Each row is a point. Two turns around zero, p and q, are shown by what they do to some points. Where does a point land after both, in the order given? Backwards means that the second turn is done in reverse. Each puzzle has new turns, and all numbers are rounded.
In the rows, 128 means zero.

Turn p:
[172  90] -> [186 120]
[128 146] -> [118 143]
[ 84 148] -> [ 80 121]
Turn q:
[123  92] -> [ 92 122]
[ 87 155] -> [142 175]
[175 138] -> [151  86]
Where do these land?
p, then q backwards: [ 70 137] -> [135  70]
q, then p: [140 112] -> [127 108]
q, then p: [174 135] -> [168 104]

Turn p:
[162 194 131] -> [180 161  87]
[142 119 142] -> [143 120 142]
[ 92  96 179] -> [108 144 193]
[115 128  78] -> [ 96 114  90]
[100 114  83] -> [ 81 113 104]
[156 117 154] -> [159 116 150]
Turn q:
[116 117 187] -> [132 161 179]
[ 84 106  80] -> [151  63 128]
[181 140 131] -> [120 168  92]
[130 149 114] -> [109 119 114]
Where do these land?
p, then q: [125 107 112] -> [148 116 142]
p, then q: [170 107 137] -> [162 160 118]
q, then p: [142  72 149] -> [188 124 113]
p, then q: [ 72 175 135] -> [ 61  99 132]
p, then q: [132 178 107] -> [107 104  84]

Turn p:
[ 88 103 168 146] -> [ 96 121 157 176]
[176 149 171 145] -> [180 159 121 163]
[161 123 159 111] -> [172 119 137 145]
[105 151  72 107] -> [102 131 125  65]
[109 114  70 131] -> [ 89 109 100  92]
Turn q:
[100 108 165 114] -> [ 80 114 144 130]
[172 105 151  88] -> [141  94 181 106]
[117 153 101 177] -> [142 174  91 140]
[174 117  88 104] -> [187 101 141 133]
[ 98 191 126 134] -> [114 142  69  95]
[163  95 122 170] -> [155 165 165 154]
[ 72 128 142 109] -> [ 77 106 104 136]
Where do these land?
p, then q: [142 109 136 164] -> [145 156 111 152]
q, then p backwards: [149 150 133  72] -> [138 106  96  78]
p, then q backwards: [122 128  97 164] -> [ 89 153 133 139]
q, then p: [121 182 160  76] -> [123  63 160  90]
q, then p backwards: [105  70 115 163] -> [110 119 185 168]

Turn p:
[101 150 131 154  57 182] -> [ 96 200 109 111 182 140]
[114 142 119 137 141 100] -> [138 118 123 159 130 111]
[117  96 177 132 137 137] -> [ 89 132 139 135  93 156]
[178 154 105 149 128 154] -> [172 135 155 108 164 149]
[165 139  86 145 128  81] -> [201 123 118 142 125 115]
[ 68 156 159 111 142  77] -> [ 91 123 129 185 109  69]
[169 122 122  97 145  97] -> [164 104 144 110  94 109]
[113  64 124  99 146 197] -> [ 75  88 107  72 127 176]
Turn q:
[175 162 143 134 166 125] -> [137 172 161 169 114 134]
[108  63  90 166 100 151] -> [146  75  85 108 163 175]
[132 129 175  96 186 121] -> [104 148 179 158 158  92]
[155 178 157 134 134 114] -> [136 153 161 150  84 116]
[119  91 134 119  75 144] -> [161  96 114  83 144 119]
[ 99 117  84  99 109 167] -> [109 137  96  70 150 145]
[ 99 176 165 151 160  96] -> [ 84 114 166 164  84 113]
[141 155 113 119 143  71] -> [116 151 103 170 100  99]
[122  80  89 134  81 165] -> [158 105  87  79 157 161]
Where do these land?
p, then q backwards: [ 82 138 134 134  92 143] -> [119 130  95  92 163 118]
q, then p: [ 88  90 114 155 101 155] -> [106  86 105  83 115 150]
p, then q: [128 146 107  82 109 131] -> [115 143 105 147 135  84]
q, then p: [ 91 149 130 147 196 141] -> [ 60 137 120 166 149 145]
q, then p: [188  76 157 107 135 108] -> [187 107 175 159 107 151]
q, then p: [206 175 136 153 106 150] -> [155 193 184  91 148 131]
q, then p: [144 133 153 111 188  76] -> [141 148 130 211 129 138]
p, then q: [ 97 117  94 135  97 120] -> [107 151  87 140 122 150]

Turn p:
[125 149 124 115 130 128 141 144 145] -> [121 129 110 104 136 127 127 143 140]
[129 132 125 118 121 126  98 128 225] -> [143 122 136  95 127 114 123 117 222]
[149 133 138 160 113 124 137 120 106] -> [156 138 123 131 123 126 145 112  97]
[135 129 131 117 116 117 115 139 136] -> [139 116 131 120 125 113 117 135 135]
[117 137 120 112 130 158 115 127 118] -> [116 138 128 127 128 147  95 128 127]
[114 123 122 171 122 122 117 132 111] -> [149 141 143 142 102 145 146 138 115]
[150 122 120 111 116 119 129 139 139] -> [135 109 110 127 126 107 119 128 138]
[ 96 129 123 120 142 129 135  83 106] -> [ 86 160 151 142 129 127 130 117 113]
[145 130 129 141 154 115 125 134 105] -> [143 132 126 152 149 128 137 143 111]
[133 120 163 122 118 125 139 139 115] -> [131 101 136 113 137 126 133 122 102]
[106 119 120 129 117 125 138 130 113] -> [111 126 131 130 106 132 133 135 114]
[137 113 120 119 158 148 147 122 118] -> [107 124 110 153 150 145 128 118 124]
Turn q:
[148 118 114 130  99 128 149 109 113] -> [128 105 110 122 114 110 151 110 146]
[ 95 151 107 108 130 143 135 154 119] -> [117 134 132 117 114 116 102 173 141]
[124 109 113 157 145 142 107 127 126] -> [137 149 105 139 124 151 147 140 116]
[118 119 150 118 113 104 155 116 133] -> [116 121 130 135 154 101 121 105 143]
[119 153 102 119 146 135 134 126 103] -> [130 135 123  94 116 113 127 157 121]
[126 124 151 149 147 155  95 136 126] -> [116 145 119 133 126 173 122 128 103]
[127 131 150 151 138 140 118 126 161] -> [125 158 142 141 130 156 126 108 128]
[149 115 139  98 113 104 116 110 149] -> [156  97 143 133 151 132 123 102 138]
[134 130 111 119 146 137 138 150 116] -> [119 123 138 120 122 125 141 160 121]
[140 130 142 130 103  93 133 125 136] -> [137 114 137 146 130 105 121  96 126]
Where do these land?
q, then p: [109 118 132 136 151 105 133 154 117] -> [138 135 134 136 133 138 143 166 108]
p, then q: [125 103 129 146 105 144 128 144 127] -> [121 107 108 134 118 141 141 115 149]
p, then q: [129 143 125 104 137 111 134 128 149] -> [143 137 149 138 147 117 119 144 128]
p, then q backwards: [141 146 159 160 124 106 125 133 101] -> [152 132 110 132 167  97 111 125 128]
p, then q backwards: [137 156 111 157 158 108 103 154 125] -> [103 110  83 124 155 123 110 136 150]
q, then p: [146 116 122 117 116 140 142 139 134] -> [121 108 130 120 119 137 146 115 136]
p, then q backwards: [151 120 120 106 137 145 111 104 140] -> [105 124 152 124 102 113 132 117 146]
p, then q backwards: [123 116 105 104 124 114 105 133 121] -> [109 137 121 119 106 121 133 159 126]
q, then p: [130 126 164 112 136 156 154 111  99] -> [ 70 127 147 132 127 137 115 137 141]
p, then q: [122 127 123 118 136 108 136 100 142] -> [131 151 137 130 143 105 115 119 132]
q, then p: [122 132 111 153 111 149 136 135 122] -> [129 136 115 106  95 123 130 130 133]
q, then p backwards: [102 132 136 124 101 150 129 101 160] -> [132 133 109 124 133 162 108 114 168]

Turn p:
[128 163 105 163 122 104 109 136  90 155  97] -> [162 131 104  99 148 128  89  80 126 144 122]
[ 96  88  97 171 141 108 110 124  80 129 103] -> [134 159 100  81 109 176 121  95 105 152 149]
[119 143 148 110 113 110 119 150 106 138 110] -> [158 103 147 129 121 128 103 116 110 132 128]
[111 121 133 122 139 155 144  94 135  96 137] -> [ 97 121 129 108 104 122 158 151 146 131 123]
[120 139 141 139 114 150 105 140 139 141 132] -> [127 145 150 132 121 121 103 120 143 114 116]
[154 114 140 133 149 146 120 126 126 119 128] -> [112 122 113 143 119 148 135 123 140 106 121]
[143 126 126 113 100 140 151 137 149 135 121] -> [154 133 136 152 134 120 137 155 143 132 121]
[141 115 128 103 118 137 140 112 149  98 185] -> [ 98 133 129 157 111  89 167 153 125 115 146]
[144 121 131 122 130 144 159 122 129 101 149] -> [116 121 121 146 116 118 170 136 137 132 121]
[ 90 102 158 191 151  82 138 121 126 123 110] -> [ 98 148 119  98 126 168 116 121  72 163  87]
[146 131 130  90 123 126 129 104 146 150 141] -> [120 110 124 151 140 109 115 161 139 125 151]
[147 153 100 108 128 120  97 144 146 126 104] -> [159 121 126 115 160 120 118 128 132  85 138]
[124 147 126  96 137 140 143 152 143 151 148] -> [126 114 166 151 155 116 134 127 144 131 144]
Turn q:
[154 147 143 136 124 113 118 148 114 118 128] -> [133 153 144 126  99 141 138 141 121 133 138]
[137 144 137 132 127 137 140 134 153 121 148] -> [130 131 145 113 131 143 132 121 154 115 137]
[125 150 143 142 124 138 176 119 113 124 138] -> [139 107 128 112  94 141 136 106 147 115 107]
[ 31 123 143 133 148 120 141 123 134 124 132] -> [114  66 120 192 142 139 132 125 163 139 104]
[ 92 105 136  73 136 141 114 122 120 141 130] -> [107  77 122 144 141  96 117 144 118 127 153]
[126 111  86 112 141 145 119 151 136 125  89] -> [ 92 152  95 130 143 108  96 147 128 124 121]
[146 152 131 134 139 146 119 114 121 142 123] -> [114 139 135 109 119 111 152 114 126 135 126]
[149 106 112 149 133  74 118 146 123 163 142] -> [169 160 134 150 144 123 148 158 100 106 112]
[115 107 149 149 136 138 129 133 123 129 131] -> [120 110 145 131 135 144 127 134 120 134 104]
[147 128 102 130 136 139 120 122 113 112 139] -> [118 140 103 108 131 140 141 127 113 124 136]
[157 111 111  98 150 130 118 110 134 115 100] -> [101 149 116 127 136 110 106 109  96 113 148]
[158 152 143 148  42 115 124 114 152 121 137] -> [198 152 149  95 121 140 112 111 149 170 152]
Where do these land?
q, then p: [143 100 154 129 128 112 154 141 163 142  86] -> [124 112 117 109 108 128  88 120 105  88  96]
q, then p: [135 115 107 141 120 162 136 103 133 141 112] -> [131 100 118 104 143 140 116 145 126 124 157]
q, then p: [153 147 110 102 143 142 136 118 107 143 119] -> [146 119 126 112 126  98 143 137 100 144 148]
q, then p: [154 128 116 162 105 115 119 127 117 127 139] -> [147 100 119 146 140 120 128 117 161 128 127]
p, then q: [149 135 124 141 126 103 146 102 138  91 155] -> [146 133  84 159 109 126 123 134 130 109 106]
p, then q: [113 130 166 145 139 164 151 131 130 133 136] -> [128 116 153 139 134 108 104 117 149 157 102]
p, then q: [143  98 148 116 146 141  93 109  95 120 151] -> [153 101  98 115 155 158 123 132 140 162 134]
p, then q: [ 88 151 152 101 120 104 122 147 127 119  93] -> [119 114 159 121 107 118 107 148  75 131 146]
p, then q: [103 144 105  91  97 118  90 145 114 158 133] -> [147 131 164 123 133 147 164 134  98 125 177]
p, then q: [123 103 121 152 149 120 124 106 140 150 114] -> [ 95 121 111 121 136 110 145 146 152 135 131]
p, then q: [148 146 108 137 134 102 126 124 160 103 155] -> [121 134  98 168 103 145 138 120 126 103 122]
p, then q: [ 92 155 150 146 125 171 117 150 112  95 120] -> [142 113 153 133 113 108  80  90 127 151 153]
p, then q: [120 113 103 101 132 110 150 161 127 142 151] -> [136 109 150 113 117 143 167 123 121 100 108]

Turn p:
[196 175 146 175  96  71  95 107  95 134 133 172] -> [104 121  99  78 117  65 137 133  74  67  88  85]
[109 127 194  86 163  83 126 112 133 121 116 121] -> [136 135  93 103 168 175 109 127 177 105  98 110]
[136 154  61 148 121 125 104 129  52 144 100 117] -> [133 123  95 162  86 108 114 166  67  90 173 130]
[127 167  98  95 120 130 107 111 149 160  43 161] -> [118 163 136  92 166 160 140 154  76  83 172 166]
[106 148 100 206 125  77 154 172 101 154 154 118] -> [ 81 163  91 170  62  71 131 121 145 107 121 135]
[158 136  92 121 148 188 148  73 178  96 108 106] -> [137  77 185 119 114 188 149 107  90 138 126 173]
[ 99 143 171 122 183 150 196 143 129 197 129 138] -> [ 67 125 124 156 149 161 185 150 204 117 149 122]
[160 160 140 126 118 143 157 124 122  81 145 140] -> [ 92  86 143 133 143 127 112 103 101 134 103 110]
[131  34 128 118 125 129  78 146 145 101 145 105] -> [212 157 153 120 107 127 104 127 145 181 115 103]
[ 96 127 117 156 177 164 140 157 101 122 168 151] -> [122 125 116 198 120 125 166  94 140 145 148  98]
[139 128 123 115 117 120 138 137 173 134 153 112] -> [120 136 140 119 130 125 134 135 135 160  92 157]
[123 152  99 133 132 172 141 160 168 123 182  68] -> [129 107 158 195 121 117 141 129 135 169  90 186]
[ 97 103 152 122 107 124 101  91 120 126 120 130] -> [168 119 112  93 141 120 114 115 150 121 152 128]
[124  92 197 112  43 129 121 186 132 107  83 139] -> [127 165 187  94 181  81  50 136 160 131 144  97]
[117  74 104  86 145 115 112  72 122 121 140 142] -> [175 119  89  88 117 169 134 123 121 170 149 119]
Turn q:
[ 76 186 153  77 121 151  94  90  81  88  99 123] -> [ 74 131  70 130  74  81 116 134 112 148 192  98]
[131  98  97 143  77 153  87 188 181 166  87 129] -> [167  95 141 153 204 114 194  86 107 117 135 108]
[133 132 128 147  72 145 118 171  97 165 148  83] -> [120 108 120  79 170 150 150  94 156 129 129  74]
[162 104  92  88 164  98 110 115 163 118 143 172] -> [170 147 175 139 103  84 130 127 118 148 109 182]
[168  83  75 177 149  82  84 105 103 105  83 163] -> [186 170 144 103 123  94 170 194  77  90  97 131]
[ 82 120 107  90 143 158 132 126 175  94  87  94] -> [102  89  92 163 154  95 140 137 119 135 163 186]
[113 160 148 144 146  99 170 174 163 154 154 139] -> [ 92 125 158 173 147 155 105 110 146 140  74 120]
[157 141  86 108 114  76 180 100 137 130 106 129] -> [160 167 119 144 149 119 120 175 158 181 109 142]
[104 176  98 129 161 164  96 118 121 111 189 144] -> [ 98 138  94 106  80 106 117  67 103 129  93 150]
[142  89 174 178 122 156 111 151 123 152  95 153] -> [152 106 157 139 136 175 146 130  89  79 145  90]
[153 148 189 151 131 156 151 160 161 101 162 121] -> [125  71 129 159  95 169 112 105 166 102 102 119]
[124  98 119  79 148 151 176 127 105  94 113 137] -> [138  90 124 117 126 120  78 164 108 160 152 161]
[ 73 110 177 130 169  80 134 104 113  90 125  87] -> [ 54 138 139 129 115 117 102 186 151  82 150 149]
[133 135 118 126  87 118 154  90 117 164 178 167] -> [162 187 127 116 132 143  81  90 146 146 125 114]
[168 138 157 154 118 132 123 100  80 189 151  81] -> [120 160 132  71 112 199 158 122 162 133 143  97]
Where do these land?
q, then p: [130 101 158 143 107 137 160 104  81  99 149 137] -> [181 131 145 146 156 116 109 141  91 154 103 132]
q, then p: [ 95 146 138 124 101 108 153  90  96 159 108  84] -> [127 135 111 189 148 130 162 127 131 147 115 181]
q, then p: [162  92 113 134  91  77  80 170 154 143  81 165] -> [ 83 113 141 129  92 155 104 144 169  89  59  84]
q, then p: [ 71 129 129 122 114 118 149 116 183 126  92 126] -> [127 149 107 161  89 117 169  77 126 108 118 120]
q, then p: [129 221 141  84 175 187  49 201 120 158 208 190] -> [158  54  82  13 108 107  83 153 187  87 212 170]
p, then q: [ 73 130 132 116 162 112 156 130 104 107 103 111] -> [142 132  86 127 118 119 146  79 111  94 115 157]
q, then p backwards: [110 103 140 143 133 178 184 111 117 151  88 124] -> [115 144  98  56 149 139 132 107 103 116  92 127]
q, then p: [180 155 175  77 177 111 143 154 157 139 197 145] -> [147 129 176  42 169  82 143 126 176  99 151 142]
q, then p: [149 177 127 176  98  97 109 146 163 128 108 137] -> [ 95 124 167 135  76 149 106 119 133  87 119 162]
p, then q: [163 105  69 105  84  79 135 171 171 114 145 132] -> [ 94 165 139 133 135 122 153 111  99 184 152  49]
p, then q: [135  99  89 151 169 128 130 114 112 133 153 131] -> [160 133  97 108 166 155 121 120 152 138 130 111]
q, then p backwards: [161 131 124 129 137 168 110 126  97 103  99 111] -> [152 116 103 126 135 126 122  74 103 154 143 133]
p, then q: [107  60 148 160 118 155 137 109 107 117 121  67] -> [185 120 157 146 126 128 157  88 184  88 146 127]
p, then q backwards: [126 143 109 126 126 136  98  51 129 116 140 132] -> [150 102  98 135 130 199 112 137 127 113 128 123]
